Each point is reached from the start by the listed moves, each made 0, 1 or 2 times, or once backwards (-1), plus a little noise. Is the number of moves made odd or even? Then give how often each move was made.

Moves:
(1): [ 0.51  0.05  0.17 -0.09 -0.09 -0.03]
(2): [-0.36  0.61  0.16 -0.22  0.30  0.13]
(3): [-0.20 -0.07  0.26 -0.06  0.05 -0.27]
Start: [-0.03 -0.01 -0.08 -0.04  0.08 -0.19]
Points:
[-0.41 -0.18  0.43 -0.17  0.19 -0.76] => even (0, 0, 2)
[ 1.15 -0.60  0.36 -0.05 -0.39 -0.68] => even (2, -1, 1)
[-0.28  1.24  0.39 -0.53  0.60  0.02] => odd (1, 2, 0)

Moves:
(1): [ 0.17 -0.23  0.00 -0.09  0.14 -0.04  0.07  0.08]
(2): [ 0.46  0.17 -0.11 -0.21 -0.02  0.05 -0.17 -0.06]
(3): [-0.08  0.15  0.16 -0.29 -0.09 -0.18 -0.03 -0.16]
(4): [-0.12  0.23  0.08  0.16  0.28  0.13  0.13 -0.17]
(5): [-0.23 -0.28 -0.19 -0.33  0.02  0.11  0.26 -0.05]
(6): [ 0.16 -0.03  0.25 -0.21 -0.18  0.34  0.15  0.13]
(7): [ 0.13 -0.09 -0.25  0.11 -0.14 -0.08  0.38 -0.38]
(8): [ 0.08  0.09 -0.12  0.13  0.13 -0.15  0.07  0.37]
Start: [-0.05 -0.15  0.12  0.04 -0.06  0.01 -0.06  0.09]
Points:
[-0.11  0.53  0.76  0.58  0.66 -0.09  0.42  0.68] => odd (1, -1, 1, 2, -1, 1, 0, 2)
[ 1.43 -0.53 -1.03  0.79  0.16 -0.87  0.30  0.44] => odd (2, 1, -1, -1, -1, -1, 2, 2)
[ 0.34 -1.41 -0.33 -1.11 -0.81  0.57  1.45 -0.27] => even (1, 0, 0, -1, 2, 2, 2, 0)

Moves:
(1): [ 0.00 -0.15 -0.20 -0.26  0.01  0.16  0.06 -0.02  0.03  0.15 -0.13 -0.03]
(2): [ 0.00 -0.11 -0.07 -0.13 -0.01  0.22  0.31 -0.28  0.05  0.07  0.03 -0.32]
(3): [-0.16 -0.32 -0.07  0.22  0.02 -0.17  0.00 -0.04  0.01 -0.14 -0.11  0.23]
(4): [ 0.24  0.24 -0.07 -0.08 -0.16 -0.11  0.32  0.02  0.38  0.18 -0.10  0.20]
(5): [-0.02  0.07 -0.18 -0.20  0.08  0.23  0.35  0.08 -0.05 -0.12 -0.06  0.13]
(6): [-0.20 -0.12  0.50  0.00 -0.06  0.11  0.23 -0.04  0.05 -0.36 -0.02  0.04]
(7): [-0.10  0.05 -0.26 -0.11  0.03  0.10  0.23  0.12 -0.16  0.04 -0.33 -0.06]
(8): [ 0.14  0.08  0.02  0.03 -0.16  0.03 -0.04 -0.05 -0.05 -0.03 -0.08 -0.01]
(9): [ 0.06 -0.14 -0.15 -0.24  0.04 -0.14  0.24  0.26 -0.18  0.17  0.30 -0.05]
(10): [ 0.27  0.03 -0.25 -0.05  0.20 -0.32 -0.03  0.13  0.03  0.08 -0.09  0.03]
(11): [ 0.14  0.20 -0.09 -0.10  0.00 -0.24 -0.18 -0.17 -0.14  0.20 -0.05  0.12]
(12): [ 0.08  0.15 -0.31 -0.34 -0.11 -0.41 -0.30  0.14  0.20 -0.02  0.22  0.24]
Start: [-0.09  0.06 -0.18 -0.08  0.01  0.23 -0.08  0.20 -0.02 -0.07 -0.10 -0.12]
Points:
[ 0.33  0.32 -0.26 -0.52 -0.42 -0.31  1.32 -0.51  0.38  0.20 -1.24 -0.03] => even (0, 2, 1, 2, -1, 2, 2, 1, 0, 1, 2, 0)
[-0.43 -0.50 -0.18 -0.43 -0.24 -0.21  1.30 -0.39 -0.17  0.00 -0.78 -0.07] => odd (0, 2, 2, 1, -1, 2, 2, 0, 1, 0, 2, 0)
[ 1.13  1.21 -1.31  0.10  0.17 -0.72  0.45  0.74 -0.02  0.89 -1.35  0.39] => even (-1, -1, 0, 2, 0, -1, 2, 1, 0, 2, 1, -1)
[-0.02  1.27 -1.30 -0.78 -0.48 -0.78  0.19  0.14  0.67  0.07 -0.77  1.30] => even (-1, 0, 1, 2, 1, 0, 2, -1, -1, -1, 2, 2)
[ 0.37  0.52 -0.97 -0.65 -0.34  1.00  1.40  0.56  0.09  0.44 -1.68  0.29] => odd (2, -1, 0, 2, 1, 0, 2, 2, 0, 0, 0, -1)
